Each row of a before or after table is a point. One or more steps were done to the points. Then noise was added and the rows were shuffled. The steps act on columns, c1 being the first. Name the steps. A step turns or swaps two columns, mirrors them in a line or flattens them onto one, adds a multiple of one to another, or multiplies or shifts one. Angles are multiples of 10 degrees, from the lower column toward the higher: turns from -170 to 170, lines from 10 to 170 but not 90. Use the fewest steps. Two steps may share a column if one is a turn and the other turns, adds or multiplies; they go together, in the order done. Otherwise the lowest column goes first.

Before:
[[-3.8 -2.7 -0.9]
 [ 2.0  4.6  2.1]
 [-0.8 -1.0 -1.3]
 [-3.0  5.5  5.1]
 [-1.6 -0.5 -2.9]
 [-3.4  0.5 -3.3]
 [ 3.9 -4.1 -1.6]
 [-0.7  9.1  1.5]
 [ 0.8 -2.7  6.3]
 [ 5.0 -2.6  1.7]
 [-3.8  5.1  0.2]]
After, 11 rows:
[[-3.2  6.5 -3.5]
 [-1.8 -2.9 -0.5]
 [ 2.5  3.6 -3.6]
 [-4.1 -1.9  2.5]
 [-3.6  1.5 -4.9]
 [ 0.6  5.0  4.9]
 [-1.0  4.7 -8.1]
 [ 5.2  0.4  3.1]
 [-3.5 -3.0 -1.8]
 [-0.6 -1.7  0.5]
 [ 3.8 -3.2  3.5]]
Steps: turn c2 and c3 by -70 degrees

Before (13 x 8):
[[ 2.7  3.6 -3.3 -2.0  2.4  6.2 -7.5 -2.0]
 [-0.5 -6.2  1.4 -4.3  0.0  0.2 -2.4 -1.7]
 [-1.2 -0.9 -1.5 -3.3  0.9  4.9  3.2 -2.8]
 [-5.3  0.9  4.8 -3.4  0.2 -3.5  0.0 -3.8]
 [-3.5  2.8 -6.7  1.1  0.7  3.0 -1.5  0.5]
 [-2.1 -3.8 -1.4  1.7  0.8 -1.2  2.9 -2.3]
 [ 2.3  1.5 -2.2 -0.6  5.9  4.1  2.2 -6.8]
 [-6.5 -4.7  4.6  2.1  4.3 -1.3 -2.6 -5.6]
 [ 1.9 -5.5  0.2  0.3 -1.0 -4.5 -0.9  3.4]
 [ 3.4  1.4  2.1  4.5  1.9  1.3  3.2  3.4]
 [ 1.0 -2.6  1.1  2.0 -4.2 -0.6  1.8 -1.6]
 [ 0.8  3.6 -3.4 -1.1  0.3 -4.4  3.7  0.4]
 [-6.8  0.7  1.7  2.4  0.9 -0.5  1.1  2.2]]
After (13 x 8):
[[ -6.6  -4.7   4.5   2.1  10.6  -1.2  -2.5  -5.6]
 [ -3.6   2.8  -6.7   1.1   1.7   2.9  -1.5   0.6]
 [  1.9  -5.5   0.1   0.3  -2.4  -4.4  -1.0   3.4]
 [  3.5   1.4   2.0   4.5   4.9   1.2   3.2   3.4]
 [ -1.0  -1.1  -1.5  -3.4   2.1   4.9   3.2  -2.8]
 [  0.8   3.6  -3.6  -1.1   0.7  -4.3   3.7   0.4]
 [ -2.1  -3.7  -1.4   1.8   2.0  -1.2   2.9  -2.3]
 [  1.0  -2.5   1.1   2.2 -10.5  -0.5   1.8  -1.5]
 [  2.2   1.4  -2.2  -0.5  14.7   4.1   2.2  -6.9]
 [ -0.5  -6.3   1.4  -4.3   0.0   0.2  -2.4  -1.6]
 [ -5.2   1.0   4.8  -3.4   0.5  -3.7   0.1  -3.7]
 [ -6.9   0.7   1.7   2.4   2.2  -0.5   1.0   2.2]
 [  2.7   3.8  -3.3  -2.1   6.0   6.3  -7.5  -2.0]]
Steps: multiply c5 by 2.5

Before, 10 rows:
[[ 2.6 -2.0 -3.7 -0.2 -1.1  1.0  4.8 -4.8 -6.9  6.8  3.1]
 [-0.1  6.5 -0.6 -6.6  3.3  0.9  1.4 -2.9 -4.2 -2.0  5.8]
 [-1.0 -2.2 -2.3 -2.2  5.2 -4.4  1.3  4.1 -6.1 -0.7  5.4]
 [ 3.1 -1.6 -3.7 -4.9 -1.9  0.2  1.7 -1.3 -0.2 -2.6  0.6]
 [-2.0  7.3  0.8 -0.8  5.4 -1.1  5.9 -5.6 -0.1  2.9 -4.3]
 [-5.6  1.6 -5.6 -3.7  1.8  0.2  6.7 -2.7  2.2  3.2  4.3]
 [-0.7  1.4 -6.7  0.8 -0.3  1.7  0.8 -0.4  2.1 -0.9 -3.3]
 [-7.0  0.1  3.3 -4.6  0.1  3.4 -0.4 -0.4 -4.6  3.8 -1.9]
 [ 0.1 -1.7 -0.3  1.8 -3.8 -1.1 -1.3 -0.7  0.2  7.0 -4.0]
 [-6.9  2.7 -1.9 -5.1  3.7 -4.2  0.7 -5.1 -1.5 -0.4  1.9]]
After:
[[ 2.6 -2.0 -3.4 -1.0 -0.9  0.8  4.8 -4.5  4.4  7.0 -6.2]
 [-0.7  1.4 -6.8  1.2 -0.1  1.6  0.6 -0.5 -0.3 -0.8  4.4]
 [-6.9  2.6 -1.9 -3.2  3.8 -4.0  0.9 -5.3  0.3 -0.5 -2.7]
 [-5.6  1.6 -5.7 -2.0  1.5  0.2  6.7 -2.4 -4.3  3.7 -2.4]
 [-6.9  0.3  3.1 -2.5  0.0  3.3 -0.6 -0.2  4.8  3.5 -0.7]
 [-2.0  7.6  0.8 -0.4  5.4 -1.1  6.0 -5.3  2.1  3.0  3.8]
 [ 0.1 -1.7 -0.4  1.8 -3.7 -1.1 -1.4 -0.4  1.8  6.8  3.7]
 [-0.3  6.5 -0.9 -6.8  3.3  1.1  1.2 -2.8  0.7 -1.7 -6.9]
 [ 3.0 -1.6 -3.8 -5.8 -2.1  0.1  1.8 -1.2  0.1 -2.4 -0.9]
 [-0.8 -2.1 -2.3 -2.2  5.3 -4.5  1.3  4.2  2.6 -0.9 -7.9]]
Steps: add -0.3 times c1 to c4; turn c9 and c11 by 150 degrees

Before, 8 rows:
[[-0.3 -0.6  5.1 -6.8 -2.7  2.4  4.2 -3.2  4.9 -3.5  1.6  3.3  6.0  7.5]
 [-6.4 -3.8 -4.5  3.2  3.2 -2.1  1.1 -2.0  2.3  4.4 -0.9  5.3  2.9 -2.1]
 [-2.6  3.2 -3.9 -4.8 -5.3 -2.8 -6.8  1.2  4.1  1.2 -4.7 -0.4  1.2 -2.1]
 [-1.9 -3.9  2.6 -0.6  1.5  3.7  4.2  4.6 -1.2  1.3  2.7  3.9 -1.9 -3.5]
 [-3.0  1.5 -3.6  2.7 -1.8  6.2 -1.1 -2.9 -0.9 -3.9  4.3 -4.2 -2.0  2.0]
 [-2.8  3.8  0.8 -4.3  2.1  3.4 -1.9  4.0 -2.8  3.4  4.3 -2.1 -0.6  7.3]
 [ 2.4 -6.3 -0.6  3.3 -7.3 -2.9 -6.9  1.0  1.5 -2.3 -0.2  1.1 -4.8  2.0]
 [ 0.7  3.3 -2.6  1.4 -5.6 -3.4  4.2 -2.9 -1.2 -3.8  0.1 -0.9 -2.3  0.6]]
After (8 x 14):
[[-2.3 -0.5 -6.2  3.4  2.3  0.0 -7.1  1.1  1.4 -2.1 -0.2 -1.0 -4.9 -7.0]
 [-7.4 -4.2  3.4 -4.7 -2.0 -0.1 -6.8  1.2  4.3  1.5 -4.8  0.4  0.9 -5.2]
 [-5.8 -4.6 -3.8  3.1 -2.2 -0.1  0.9 -2.1  2.4  4.5 -0.7 -5.2  2.8  3.4]
 [-4.1  0.6  3.9 -4.2  7.3  0.3 -1.7  4.0 -2.8  3.3  4.3  2.3 -0.7  1.9]
 [ 0.9  2.6 -3.6 -0.6 -3.5  0.0  4.1  4.7 -1.3  1.1  2.8 -4.3 -1.8  1.6]
 [ 3.7 -2.6  3.3  1.1  0.5  0.0  3.9 -2.9 -1.2 -3.6 -0.1  1.2 -2.3 -5.6]
 [ 2.4  5.2 -0.8 -6.6  7.2 -0.1  4.2 -3.3  4.8 -3.6  1.4 -3.2  5.9 -2.7]
 [-3.8 -3.6  1.7  2.7  2.1  0.1 -1.2 -3.0 -0.9 -3.6  4.4  4.3 -2.2 -1.8]]
Steps: add 0.7 times c7 to c1; swap c2 and c3; swap c5 and c14; multiply c6 by 0; multiply c12 by -1
